Every row gives one point. Each copy is the shape, with its points in the same order, stretched, turned, moved and blurred by noise. Say if it was mirrored as well.
In the rows, 128 means zero.

Shape, 6 rows:
163,149
122,74
114,174
86,136
156,53
163,154
Copy 1, 6 rows:
156,140
100,210
120,109
74,142
126,232
153,135
Copy 1 is: mirrored
Copy 2:
137,166
93,87
96,188
69,149
127,61
133,169
Copy 2 is: only turned

Shape:
152,119,103
102,191,173
148,119,124
168,116,111
84,161,191
200,132,108
80,181,166
128,151,191
Copy 1:
181,131,134
104,209,133
167,136,150
192,135,148
80,183,153
223,154,154
87,192,120
119,186,183
Copy 1 is: only turned
Copy 2, 8 rows:
102,109,138
138,212,150
120,114,137
114,104,158
165,202,132
104,96,187
135,211,133
163,164,158
Copy 2 is: mirrored
Copy 3 (8 x 3):
104,111,98
78,169,198
103,105,120
93,96,100
112,154,213
54,89,90
107,179,197
85,117,198
Copy 3 is: mirrored

Shape (11 x 6):
101,103,249,143,129,144
137,163,103,127,126,149
129,138,126,100,133,114
121,61,111,142,78,106
139,132,104,113,138,142
139,145,86,145,59,68
132,159,161,113,133,127
133,159,96,149,137,112
77,142,93,105,117,136
129,151,138,127,131,142
113,147,84,138,117,74
Copy 1, 11 rows:
83,107,215,98,139,200
145,153,114,131,136,105
143,107,131,101,134,97
73,89,118,158,66,102
145,123,107,130,131,114
99,136,145,143,77,39
141,131,169,94,146,127
137,139,124,152,152,80
102,141,94,95,122,88
136,137,141,112,138,123
113,120,123,142,128,42
Copy 1 is: only turned
Copy 2, 11 rows:
64,161,228,93,151,171
148,150,113,153,132,129
132,151,113,112,117,131
76,73,142,159,92,120
149,143,101,136,127,143
111,131,127,181,67,65
130,184,146,116,122,131
147,139,109,137,140,92
94,162,71,148,142,126
141,164,139,126,137,134
120,141,95,142,115,62
Copy 2 is: only turned

Shape (11 x 8):
131,164,68,83,177,168,91,138
97,130,187,180,127,137,114,140
85,57,136,168,135,92,139,117
80,69,168,176,126,136,157,52
107,104,127,122,64,160,122,134
208,156,110,88,164,129,110,131
193,186,59,113,155,119,115,152
160,152,114,57,156,139,122,135
59,111,158,119,90,92,94,90
151,188,95,104,173,117,189,136
84,107,138,183,111,110,140,34
Copy 1:
144,147,7,124,93,141,130,177
120,171,136,123,187,142,75,113
98,85,141,141,155,106,107,132
83,74,147,119,174,154,100,67
95,151,115,158,88,168,64,142
194,151,84,74,70,125,153,168
208,152,55,145,61,119,155,176
144,174,55,83,72,133,151,155
65,145,116,144,132,72,67,78
171,162,71,137,94,149,215,134
113,77,128,159,146,119,98,45
Copy 1 is: only turned
Copy 2, 11 rows:
155,134,94,108,138,188,78,120
109,134,134,233,117,104,122,160
75,69,117,161,151,98,162,161
52,113,191,181,164,104,174,145
79,120,140,136,68,150,163,162
189,152,108,100,136,142,139,84
160,169,48,105,116,149,129,88
170,149,119,80,134,134,111,121
62,87,153,171,99,83,84,129
132,210,73,116,159,114,118,132
26,120,166,191,156,105,155,97
Copy 2 is: only turned
Copy 3, 11 rows:
115,116,139,51,137,202,135,177
154,107,142,191,156,136,157,156
94,83,141,161,164,87,159,116
86,110,176,194,183,128,184,91
135,113,161,145,84,146,162,106
172,142,133,42,176,155,139,124
152,155,89,30,153,157,158,156
158,132,174,47,140,159,130,149
86,136,170,181,124,107,103,120
130,154,149,53,169,123,185,193
70,155,149,177,177,122,177,100
Copy 3 is: only turned

Shape, 12 rows:
116,110,118,161,148,140,156,148,113
144,204,100,149,137,109,81,126,108
106,191,101,126,152,133,80,167,100
161,84,113,107,114,161,131,128,149
82,84,130,93,148,147,165,123,115
117,60,103,125,134,112,89,86,136
142,66,51,89,85,144,127,104,132
131,114,160,130,121,106,193,96,109
98,134,165,169,101,147,151,154,147
99,107,143,155,134,101,162,140,169
130,112,135,132,115,107,129,164,116
102,93,167,163,107,113,170,140,99
Copy 1 (12 x 9):
127,115,112,168,97,131,126,165,142
163,166,168,157,106,79,136,79,145
127,187,142,151,70,95,135,86,156
118,133,85,117,169,126,147,150,86
73,87,84,117,92,151,144,148,124
103,105,86,149,154,173,122,90,133
114,92,31,133,164,130,164,101,73
114,63,144,129,115,123,134,166,93
85,144,165,175,127,106,150,180,110
79,99,131,165,125,112,100,156,143
108,142,129,153,108,120,100,128,99
97,98,148,173,99,148,121,175,96
Copy 1 is: mirrored
Copy 2 (12 x 9):
128,107,124,138,118,97,128,132,77
124,154,157,95,70,97,187,175,126
109,121,146,54,77,99,145,180,106
158,110,124,169,87,162,74,144,122
118,90,95,123,116,125,89,90,128
97,142,117,168,76,97,86,110,181
132,110,123,184,7,145,69,96,134
158,147,131,147,142,122,156,81,116
98,113,162,132,179,157,141,134,79
84,141,105,135,159,135,129,115,84
130,150,153,106,118,114,105,131,84
126,137,164,131,165,105,128,89,84
Copy 2 is: mirrored
Copy 3 (12 x 9):
127,155,91,137,108,122,179,114,120
162,156,121,139,91,119,63,62,146
169,142,134,129,63,115,59,97,92
146,138,115,65,112,143,180,147,159
68,115,113,95,98,134,167,149,91
122,84,80,113,104,175,138,136,167
90,117,130,73,52,166,178,145,202
62,125,123,136,152,104,190,93,146
159,157,171,161,152,129,175,145,113
121,141,116,168,161,112,159,159,153
148,104,124,140,118,92,145,120,148
115,104,133,166,145,104,202,109,128
Copy 3 is: only turned

Shape, 15 rows:
93,100,138,82,165,106,152,113,110,132,108,131
145,85,81,106,188,113,109,161,140,117,133,96
101,195,159,197,142,79,76,188,110,164,144,86
191,110,91,168,183,119,155,144,148,144,85,104
98,90,146,117,178,121,125,139,178,128,123,109
105,95,140,194,49,119,137,220,133,84,70,121
125,91,126,72,141,125,129,54,46,126,124,134
110,135,181,171,159,148,155,113,113,94,71,99
136,179,215,180,113,156,164,139,109,119,132,156
135,58,170,126,185,179,123,156,109,136,60,105
59,163,155,100,76,153,135,112,111,186,142,123
49,143,99,136,184,137,116,136,87,169,137,163
151,102,134,143,114,72,108,197,104,161,84,134
114,91,157,118,171,148,102,71,146,127,101,132
126,154,93,59,162,82,82,151,125,107,101,144
Copy 1 (15 x 12):
108,107,131,74,105,143,189,135,141,126,107,123
163,78,94,137,117,148,197,149,123,71,125,68
121,100,41,128,157,31,99,228,106,136,160,117
180,122,98,185,121,151,194,156,89,103,106,135
104,102,109,133,147,152,172,178,158,61,120,107
84,22,84,183,184,104,108,93,115,101,81,165
130,132,177,66,45,153,160,111,116,146,86,92
89,125,142,108,152,122,166,164,75,89,50,162
98,130,175,125,166,114,87,168,80,133,143,195
113,65,163,129,135,189,180,199,102,111,51,104
37,126,137,127,129,114,96,140,126,195,149,94
93,98,64,53,114,185,124,160,100,152,144,100
165,52,85,137,131,97,140,155,151,169,126,130
122,154,146,107,123,164,134,168,143,75,74,103
181,112,77,61,164,117,177,117,149,120,139,91
Copy 1 is: mirrored
Copy 2, 15 rows:
101,156,139,125,195,118,183,136,120,141,81,94
175,103,117,109,186,147,125,162,93,163,82,95
79,95,171,158,116,81,66,240,144,177,152,148
129,123,113,219,156,157,108,129,87,176,86,121
140,119,134,107,206,142,132,119,171,170,91,125
87,7,140,209,113,147,152,201,216,125,89,151
123,188,185,119,158,114,211,108,31,86,91,87
63,160,160,200,155,168,106,121,163,102,81,119
102,163,177,212,125,134,135,167,190,78,170,179
122,130,236,171,202,211,158,136,132,159,60,127
95,160,171,97,77,102,209,159,144,157,143,124
62,117,129,87,149,171,167,181,88,145,148,128
117,75,160,205,156,85,151,213,109,187,79,151
127,166,176,117,174,134,144,64,122,140,89,154
143,142,96,92,152,96,125,194,83,134,49,163
Copy 2 is: only turned
Copy 3 (15 x 12):
83,72,151,116,167,95,128,147,138,140,134,100
128,109,106,168,155,109,123,109,232,151,168,124
127,222,116,146,60,42,121,71,131,199,146,66
139,146,63,146,166,142,102,153,176,210,130,117
98,114,172,138,130,130,87,107,175,170,135,96
150,147,129,197,40,126,159,212,163,153,79,50
118,63,118,137,184,92,128,141,81,73,154,141
98,186,162,151,157,142,84,169,98,154,120,58
97,203,149,110,76,135,107,170,56,164,158,110
110,145,182,204,168,106,56,179,156,154,96,136
75,129,170,82,83,112,152,92,67,113,79,128
25,105,89,124,100,85,101,116,125,123,137,136
170,112,107,161,88,36,131,169,174,182,105,97
107,108,163,135,153,153,50,103,117,107,128,106
126,116,94,81,144,66,136,127,208,91,147,97
Copy 3 is: mirrored
